Rows are points. Each copy is the shape, with its points in the same order, turned, moved and blurred by noise. Say if it was mirrored as well.

Shape (9 x 3)
10,-49,-21
-25,15,-29
23,-20,6
3,-16,5
-2,-6,-17
-36,25,-33
-1,-1,-7
-16,-4,35
14,26,46
Copy 1 (9 x 3)
-8,-53,-11
-25,20,-23
9,-26,22
-13,-16,15
-11,-6,-12
-31,32,-31
-9,0,-4
-32,3,37
1,22,60
Copy 1 is: only turned
Copy 2 (9 x 3)
41,-30,-4
-22,-12,-38
16,-4,19
13,4,-2
1,-13,-12
-30,-9,-51
-5,-3,-12
6,41,-5
-21,45,26
Copy 2 is: mirrored
Copy 3 (9 x 3)
20,-23,-45
-36,21,-24
29,-11,-6
6,-13,-7
-7,4,-21
-43,27,-22
-6,4,-10
-19,-29,22
-1,0,52
Copy 3 is: only turned

Shape (8 x 4)
11,-12,-1,-18
-9,-16,-4,19
-8,10,16,-17
24,-8,18,-7
3,-14,-29,-18
2,44,15,-11
3,-15,-27,11
59,25,16,-10
Copy 1 (8 x 4)
15,-24,-5,-14
2,-23,-15,21
15,-1,23,-4
41,-13,-11,-9
-10,-24,-14,-18
24,33,23,-10
-8,-18,-33,1
60,21,-20,-33
Copy 1 is: only turned
Copy 2 (8 x 4)
23,4,-4,-10
-8,-31,4,-5
2,9,-14,17
32,-2,12,8
5,3,-5,-34
-12,34,3,31
-6,-13,16,-22
31,39,41,22
Copy 2 is: mirrored

Shape (14 x 8)
11,-1,-4,-60,-5,5,6,-6
18,-16,2,-43,-15,-1,-1,30
-24,8,-28,28,14,14,-4,-19
-27,3,-32,-2,-5,7,-7,-3
-17,-15,13,-28,-49,10,8,-15
-20,-10,-17,5,2,6,-12,1
0,-1,-9,30,-3,8,-5,-7
0,8,-21,30,20,11,19,-8
-16,-8,13,-18,-42,-13,26,1
-37,18,4,11,-24,37,23,0
-10,-8,18,-44,11,-7,10,12
-25,16,0,18,-15,6,-12,-21
26,-26,19,-38,-1,4,-21,18
-5,35,-3,11,-9,4,0,14
Copy 1 (14 x 8)
28,-2,3,-44,18,30,-12,-23
41,-22,15,-37,13,7,-12,9
-25,13,-20,27,15,1,-13,-8
-14,11,-16,-6,8,-2,-29,-3
2,-25,-20,-37,-29,23,-8,-11
-16,-9,-7,-3,12,-6,-16,1
-2,-5,-12,27,-1,-7,-2,-1
-2,17,-22,30,19,2,10,6
12,-1,-11,-43,-30,5,10,4
-27,6,-23,-2,-18,39,-7,22
4,-3,20,-51,20,14,7,-4
-25,4,-2,12,-22,6,-11,-16
28,-44,25,-30,22,8,-9,-9
2,17,15,16,-9,15,-17,11
Copy 1 is: only turned
Copy 2 (14 x 8)
1,-27,8,-32,-22,24,33,11
22,-39,10,-12,-21,20,13,36
-24,28,-13,-1,23,-10,-21,-2
-28,3,-9,-12,-6,1,-12,13
-20,-23,14,9,-37,36,4,-2
-20,-10,-1,3,11,0,-16,18
5,7,-3,10,9,-3,-29,1
5,35,1,-10,26,-7,-18,2
-6,-18,38,14,-42,11,1,5
-17,38,5,32,-17,18,5,2
-2,-30,19,-7,-1,7,35,17
-24,7,-10,13,-4,-2,-15,-21
27,-56,4,-10,-1,21,16,18
11,15,-16,9,-16,-12,3,6
Copy 2 is: mirrored

Shape (13 x 9)
53,-31,-26,6,16,1,-12,20,-17
-9,16,-52,-20,-19,-21,5,-4,2
-33,26,18,17,23,-18,-1,-5,-9
25,-11,-22,-16,18,-4,-47,17,-21
28,4,-30,-13,9,6,10,26,-36
-13,57,43,-10,-8,-13,4,-26,45
-34,15,16,-35,-28,-38,26,6,35
-16,13,25,44,-22,2,-22,1,-12
21,-15,-27,-17,3,-36,-2,-15,-20
10,-10,-13,4,4,-21,3,9,-27
-28,18,-15,-5,-11,-27,35,-25,42
24,3,-18,19,22,-23,-25,38,-1
30,-40,-20,-25,44,32,-35,24,5
Copy 1 (13 x 9)
45,-25,-6,33,14,-12,-23,-25,-46
-21,-6,-29,-5,21,-33,-8,16,-14
7,-3,24,-4,35,17,30,8,19
36,3,9,4,41,-12,-34,-21,-33
24,0,-17,14,14,-3,3,-2,-60
-9,34,28,-8,-20,-13,26,0,56
-44,11,30,9,-12,-18,3,42,17
35,-26,17,-27,1,29,-1,9,23
4,-29,8,10,27,-41,-1,-10,-35
16,-26,9,7,22,-5,6,5,-31
-44,-9,-9,13,1,-20,21,13,33
52,-4,-1,31,36,-5,-17,10,-10
18,6,4,40,29,14,-51,-55,-40
Copy 1 is: mirrored
Copy 2 (13 x 9)
45,-9,-44,-19,-7,10,-8,20,-20
-24,5,-23,-26,-31,-11,31,-21,-6
-33,21,-2,39,30,2,15,3,-15
21,14,-36,-19,10,-30,-17,16,-24
15,21,-32,-37,-7,24,11,12,-31
-12,45,33,31,16,-17,35,-29,41
-46,0,34,-10,-3,-6,40,4,39
-17,23,-2,48,-12,11,-24,4,6
9,-25,-8,-13,-20,-17,19,0,-32
3,-2,-10,-2,-8,1,8,19,-24
-32,-5,3,11,-4,-1,51,-35,25
9,17,-51,5,2,-14,15,33,-5
40,-7,-48,-42,44,-2,-25,8,0
Copy 2 is: only turned

Shape (16 x 11)
-10,32,-17,12,16,-9,-2,15,4,-33,33
-13,-15,-4,-15,21,24,-33,-8,-15,31,0
17,13,-32,6,-25,-5,-15,17,4,-23,-18
29,-10,-26,6,20,30,-29,17,9,-26,17
36,8,14,-13,-4,-18,10,12,10,-8,6
-3,-12,-16,3,31,6,5,11,-3,15,-16
27,-15,-9,-25,-25,-25,23,21,-13,-21,-33
-15,-22,1,-22,16,-27,10,-31,36,2,-26
-1,15,-24,-8,-2,14,-6,18,-13,12,-27
-5,10,-21,8,7,22,14,-3,-8,-5,7
-6,-9,-39,-20,22,-15,31,12,-11,-1,11
36,32,3,-37,-16,9,-1,-15,43,9,-28
-21,17,-15,-6,33,30,-27,9,31,-5,17
18,-1,16,-21,-31,35,-1,29,0,20,17
21,11,-4,-9,-25,-4,-29,-16,14,-7,-7
-7,4,-33,-4,-5,-13,11,3,15,27,-22
Copy 1 (16 x 11)
-12,9,-13,27,35,9,-4,17,-13,-43,13
6,-14,22,-9,11,20,-42,-16,-14,26,-1
23,46,-8,-4,4,5,-5,14,6,-30,-18
49,13,11,19,29,22,-4,4,3,-12,20
18,4,-20,6,-7,-17,22,8,-28,-9,-4
1,1,-1,7,31,3,-6,-12,6,25,-18
21,33,-18,-39,7,-33,24,9,-11,-7,-29
-5,-24,-14,-12,-1,-25,-3,-49,13,-13,-27
3,21,-5,-13,11,24,-15,12,-2,12,-26
-15,17,6,0,24,21,7,-1,-1,-2,5
-12,13,-33,-13,43,-11,-3,-7,3,11,11
22,-7,-34,-11,-50,25,14,-7,0,-15,-20
7,-27,3,24,20,35,-26,5,17,-17,7
11,1,17,-15,-25,6,1,40,-11,20,18
24,16,2,-5,-25,8,-10,-12,-16,-29,-7
-15,24,-20,-2,-3,-4,-15,-13,18,12,-21
Copy 1 is: mirrored
Copy 2 (16 x 11)
-25,33,-15,29,-5,0,9,-3,-16,-23,26
-3,-18,-26,-25,18,3,-42,3,21,22,-3
-9,-12,-14,12,-25,-26,-8,25,-29,-27,-15
4,-18,-54,-3,-9,19,-2,1,-6,-26,5
24,-4,18,5,-9,-10,-1,19,-3,-32,16
4,-25,-16,6,17,-22,-2,1,12,7,-4
-1,-35,29,-21,-17,-47,9,17,-18,-32,-13
6,3,8,-6,-13,-60,-10,-1,50,-9,-9
-8,-12,-18,1,20,-22,-13,28,-17,9,-18
-6,5,-14,0,-2,-2,7,-4,-16,13,-13
-5,-8,-3,-20,10,-37,24,-14,-13,10,25
50,25,-7,-7,-10,-37,-22,46,7,-26,-27
-14,30,-51,8,17,5,-4,16,25,-4,2
21,-4,13,-24,-8,26,-5,56,-3,12,-3
7,8,-13,-6,-33,-16,-42,28,0,-23,-9
5,-8,-11,4,-6,-54,-4,25,3,21,-1
Copy 2 is: only turned
Copy 3 (16 x 11)
-41,16,-23,4,-17,-10,8,23,-6,7,-17
-12,-19,24,-22,9,17,-47,-10,-7,26,-16
6,-7,-22,-22,-40,11,-2,20,-24,-21,0
5,-22,-26,5,-35,15,-19,16,5,26,-34
26,3,-13,-10,9,-10,7,25,6,1,7
-12,-20,-5,-3,20,34,-18,12,-21,13,-2
29,-13,-7,-44,-2,23,36,22,-15,-17,13
-14,-43,7,-15,42,5,-9,14,8,-41,-1
-2,5,3,-24,-14,39,-23,9,-26,-1,9
-20,2,-7,7,-10,23,-2,-9,-6,7,-2
-35,-18,-17,-22,16,27,19,13,-2,18,16
31,5,-8,-14,-1,9,-37,17,32,-43,22
-37,-2,0,12,-12,14,-43,28,15,8,-27
28,6,34,-5,-25,10,-11,14,13,30,19
18,-10,-5,-24,-23,-16,-22,3,3,-23,-5
-17,-21,-1,-14,4,20,-19,14,-20,-16,36
Copy 3 is: mirrored
Copy 4 (16 x 11)
-3,33,13,7,-13,-4,-4,6,-27,-44,24
8,13,-12,25,-3,15,-16,-24,-24,29,-28
33,1,-21,6,-30,-25,1,16,4,-28,5
46,-2,1,44,5,1,-4,-13,-22,-32,7
17,1,23,-3,3,-18,32,8,8,-15,-6
-4,4,-17,11,24,-7,-17,2,-12,2,-16
16,-29,-19,-14,-7,-32,36,37,-5,-12,-20
-32,3,-13,5,3,-51,19,-29,-5,-2,-36
14,11,-24,5,-13,-3,-19,21,1,-2,-24
-5,5,-14,8,-5,19,-11,2,-7,-27,-5
-12,15,-32,-4,26,1,21,17,-31,-22,-7
20,21,11,10,-18,-25,22,-7,45,-21,-54
-2,42,6,53,-5,-4,-21,-17,-19,-21,-11
18,1,11,37,-17,27,28,21,18,14,-13
28,6,1,5,-38,-20,14,-21,8,-12,-11
-8,20,-38,-1,2,-19,1,6,17,-1,-14
Copy 4 is: mirrored

Shape (16 x 12)
38,-43,17,-22,1,-1,10,-17,-12,-2,-9,-19
-5,19,33,-25,44,19,7,10,15,-4,-13,-32
-29,7,-16,-2,-25,-7,-26,13,5,19,7,16
16,-11,21,31,-9,-19,-17,0,28,1,6,-28
-15,-9,-25,3,4,-27,-7,22,-3,22,43,4
-16,15,-27,8,-13,-4,-34,37,3,15,18,3
-22,19,-39,6,-16,-14,-7,14,25,7,37,-5
31,-24,-11,-14,37,23,-8,-4,2,4,-23,-40
-14,-23,-6,-3,3,0,-4,-34,-16,-15,0,18
6,3,-23,-4,11,-20,-30,-26,-20,-4,23,35
4,-23,-11,9,11,-30,2,-6,-22,-18,-23,-6
17,-49,0,-22,27,13,-4,-21,-3,-43,-15,-14
-20,-13,-1,23,-8,-8,-34,24,-5,9,37,-14
-20,-1,-13,-17,2,-13,-15,-45,-28,-5,4,-15
6,1,20,12,38,47,24,-3,10,9,-18,-33
24,-10,-6,-9,-2,9,2,-12,-34,-35,-2,-12
Copy 1 (16 x 12)
24,-30,-21,-9,-33,-3,15,-3,-37,-6,5,-3
4,-14,15,1,-3,34,2,7,-11,22,-19,-60
-4,9,9,15,12,20,-34,-4,10,13,-14,41
22,-9,9,20,-36,0,-8,-24,25,13,21,-4
2,-15,-5,9,29,-11,-34,1,8,40,13,27
12,13,1,23,24,9,-49,8,24,14,-7,24
-9,16,3,-1,25,5,-25,9,39,28,16,26
27,-17,-48,-6,-10,14,2,-5,-7,-4,-16,-40
-4,0,-7,-12,8,17,-2,-38,-34,-4,8,21
20,21,-3,-25,22,-7,-28,-36,-26,21,-2,30
3,-18,-6,1,8,-21,0,-36,-13,-21,-4,1
30,-28,-23,-28,0,25,14,-25,-30,-28,13,-18
10,-10,0,28,6,10,-55,-10,10,18,28,14
-25,2,-12,-33,-5,4,-30,-30,-25,1,-2,7
-1,3,-24,28,-11,34,22,-3,-15,17,-3,-57
14,10,-11,-13,-1,-7,-4,-4,-38,-29,15,-10
Copy 1 is: only turned
Copy 2 (16 x 12)
40,-34,20,-23,6,17,14,26,-4,-8,-13,-3
-27,17,29,-33,21,16,-16,24,-40,11,-9,-3
-15,2,-22,7,-33,-31,-25,-2,16,27,-1,-1
-2,-12,2,39,8,22,-21,35,9,13,-20,-3
-2,-11,-19,11,13,-32,-17,3,22,32,31,-12
-7,20,-24,9,-11,-22,-41,3,23,26,8,-9
-25,-2,-47,14,5,-14,-24,-4,14,32,9,-27
21,3,23,-39,33,24,-9,6,5,6,-35,-5
-1,-29,10,-2,-15,-7,5,-29,8,-12,-5,8
13,-18,-23,9,8,-44,-16,-25,3,-15,0,17
2,-7,24,6,7,-14,13,2,24,-22,-12,-16
8,-35,27,-39,16,26,-4,-3,12,-35,-16,0
4,-8,2,31,-3,-5,-47,5,20,29,20,-8
7,-28,9,0,-2,-24,-8,-34,-22,-3,-17,-25
-5,25,27,-21,19,49,9,0,-23,25,-17,9
26,-3,6,-12,-4,14,0,-9,-10,-31,4,-19
Copy 2 is: mirrored
Copy 3 (16 x 12)
-2,-37,6,-8,-36,-35,-18,-29,-20,14,1,-19
-34,-11,12,-8,30,-10,-39,-20,9,-11,42,-25
-3,25,-14,-4,-21,35,-18,26,13,7,-13,-13
33,-1,-8,25,-6,-26,-45,15,-3,9,14,-14
-7,-9,-43,17,0,20,-1,24,5,21,-16,-3
2,9,-22,4,-10,46,-24,36,6,7,4,6
2,14,-45,24,-11,28,-3,33,25,-1,13,-6
-20,-36,-5,-1,-27,-11,-54,-35,-2,11,34,5
2,7,-10,-2,-24,7,-11,-41,7,-7,-30,-19
25,2,-39,-27,-12,21,-3,-25,14,10,-26,4
-1,-1,-5,8,-17,-17,-14,-28,-13,-7,-20,24
-2,-45,0,0,-30,-16,-35,-54,-3,-27,-1,-11
9,-2,-28,23,2,31,-36,25,-18,8,-11,-14
-10,24,-42,-15,-23,-3,-15,-35,-14,-8,-10,-18
-23,-10,22,26,8,-2,-44,-44,7,16,44,-22
12,-15,-3,-5,-24,6,-1,-40,-27,-15,11,-2
Copy 3 is: mirrored

Shape (18 x 12)
11,11,42,5,21,19,-40,4,-1,17,-6,11
5,-5,-9,-1,17,2,-6,14,-1,8,9,14
2,-29,9,12,7,-6,10,-14,-47,18,1,37
16,5,-15,7,0,15,26,-11,30,25,23,-16
-19,8,36,-20,-2,9,20,-9,-16,-2,-12,39
-10,-1,-7,-49,-14,6,-24,-31,37,5,28,9
10,29,6,-38,22,-26,-6,21,5,7,17,7
15,-5,12,-19,24,9,-13,25,15,-35,4,28
-25,6,6,-15,-12,7,2,19,14,-20,-23,3
-1,5,-8,7,-19,14,16,17,-30,4,-26,22
31,-2,5,10,-4,-18,11,-7,24,0,-15,0
11,-12,-9,16,12,3,30,-24,25,9,-20,-13
9,-26,17,-29,14,-7,-6,13,8,11,-11,7
-24,-11,-7,-16,6,-2,2,3,52,-3,-7,18
-27,-6,12,-19,24,11,-18,-5,5,-6,11,-24
2,-23,5,44,3,-15,1,-5,21,14,23,-47
-12,-14,47,-10,-7,0,-23,-3,-22,28,7,18
-2,34,5,14,3,-17,3,-19,11,9,5,-10
Copy 1 (18 x 12)
19,-33,37,-29,-12,5,-27,-16,-1,-15,3,-11
11,-18,2,-8,11,-1,12,-4,-2,3,-1,6
18,-7,-9,5,8,5,-23,-9,-34,46,-13,-8
15,-2,-7,33,-19,13,29,-16,18,-16,18,5
-7,3,17,6,-3,19,-38,1,-37,-3,-15,27
-35,-6,5,5,-16,17,-6,1,56,-5,-16,21
-7,4,6,-41,4,-1,7,-18,8,-10,16,40
10,-17,42,-15,40,12,2,6,8,-8,-9,29
-16,9,34,1,3,-9,7,18,-15,-28,-22,13
28,6,-3,4,-2,-14,-5,15,-39,-8,-28,8
22,16,27,20,4,-17,7,-34,8,-7,-2,10
11,11,13,40,-1,8,23,-40,-4,-14,-11,-10
0,-8,37,-15,-6,7,14,-18,-3,18,-18,20
-34,-20,27,23,7,-6,19,-9,9,-17,-17,22
-27,-3,25,-18,-2,29,14,1,6,-9,1,-20
6,6,25,26,-9,-10,35,-19,10,8,40,-46
-4,-16,26,-18,-29,4,-34,0,-16,27,1,-3
-4,16,-2,5,-4,-10,-8,-26,3,-27,21,-8
Copy 1 is: mirrored
Copy 2 (18 x 12)
-7,-4,-1,-18,60,15,-2,18,-4,-5,-16,-28
-4,-13,-6,-16,13,-12,-8,8,-8,-8,16,-3
-25,-2,16,-46,5,4,20,21,-45,0,8,18
-10,7,-17,16,7,-30,24,-4,29,-2,12,13
-3,2,54,-30,24,21,1,17,3,13,10,19
31,38,17,-28,-3,-22,-5,-12,35,-17,-1,-20
37,0,-8,-12,22,-7,-27,24,8,22,29,-12
37,-39,16,-14,24,1,-21,13,0,-23,3,-2
-2,-21,36,2,-4,13,-29,0,21,6,-1,-7
-31,-8,12,-6,-4,25,-19,19,-12,-1,7,29
5,-9,1,12,5,-26,1,23,-1,10,-27,15
-17,-18,-1,5,4,-32,15,-10,10,17,-22,27
9,-24,2,-38,3,-5,-3,25,13,7,-9,-10
1,-19,33,-14,2,-39,-22,-5,32,-5,-2,-9
10,-14,8,-18,12,7,9,-27,13,12,4,-36
-20,-16,-16,30,-4,-35,38,-6,-8,12,-11,-34
-16,15,22,-39,21,19,15,32,-7,5,-1,-31
-1,19,7,19,25,-17,-2,-4,-5,28,1,-3
Copy 2 is: mirrored
Copy 3 (18 x 12)
48,30,-4,-15,-11,15,-40,5,-9,-17,-6,3
4,-2,-12,-25,-5,20,-8,3,-1,2,12,-1
-3,13,8,-33,-27,30,7,4,-33,32,-22,25
27,-18,-7,-5,39,18,25,-13,-10,2,25,-6
-4,45,-17,-31,18,3,1,16,-23,-1,-26,26
2,-30,-41,13,41,15,-21,-2,-3,-13,-30,-4
-3,10,-38,-39,13,2,-27,-18,-16,-16,12,-30
-9,7,-26,-19,-12,2,-22,16,-7,-44,19,12
-8,27,-15,-5,22,-21,-6,25,17,-1,8,3
5,35,-22,-25,-11,4,26,29,0,29,5,5
23,-5,-2,-10,0,-27,18,-10,-17,-5,10,-1
18,-2,24,-4,17,-1,40,-7,-4,-7,4,-1
2,-4,2,-28,5,-4,-19,26,-21,-11,-3,-11
-5,-16,-8,-16,32,-13,-9,6,24,-17,-5,14
-9,17,7,11,22,23,-33,1,3,-10,-1,-15
24,-15,37,22,12,1,-9,-29,-10,27,36,-4
21,26,-4,-19,4,15,-41,15,-32,23,-25,14
21,21,-10,-6,16,-3,4,-41,-2,6,3,-9
Copy 3 is: mirrored
Copy 4 (18 x 12)
35,0,15,-2,-26,20,-44,-17,25,-5,4,7
20,-16,-14,0,-14,-2,-10,-7,-7,-10,-4,7
19,-30,24,-20,4,3,-18,12,-27,28,12,42
7,-15,-15,22,-25,19,22,11,-16,3,16,-30
1,22,27,-25,21,22,-17,1,-15,-2,5,25
-14,-7,-10,-33,-23,19,20,-38,-3,-41,31,-16
20,24,-37,-15,-15,2,-20,-36,-28,-8,-7,-5
28,11,-24,-13,19,-17,-26,-5,16,-30,16,4
-12,23,7,-16,3,-14,-1,-4,13,-17,-20,-6
-10,6,14,1,-11,-10,-15,26,-12,0,-20,35
3,12,-19,-1,-22,-4,7,8,14,25,25,-2
-8,-15,-15,8,-3,18,18,19,16,29,9,-12
20,-3,-17,-44,-12,2,-19,7,2,3,1,-8
8,6,-17,-20,3,4,38,-11,19,-24,-4,-3
5,-19,7,-17,3,3,-15,-33,7,-4,-7,-36
27,-29,9,15,-29,-20,18,-3,10,40,11,-44
28,-5,42,-37,-22,11,-28,-14,-14,3,8,9
1,8,1,18,-20,10,7,-31,-3,26,8,-9
Copy 4 is: mirrored
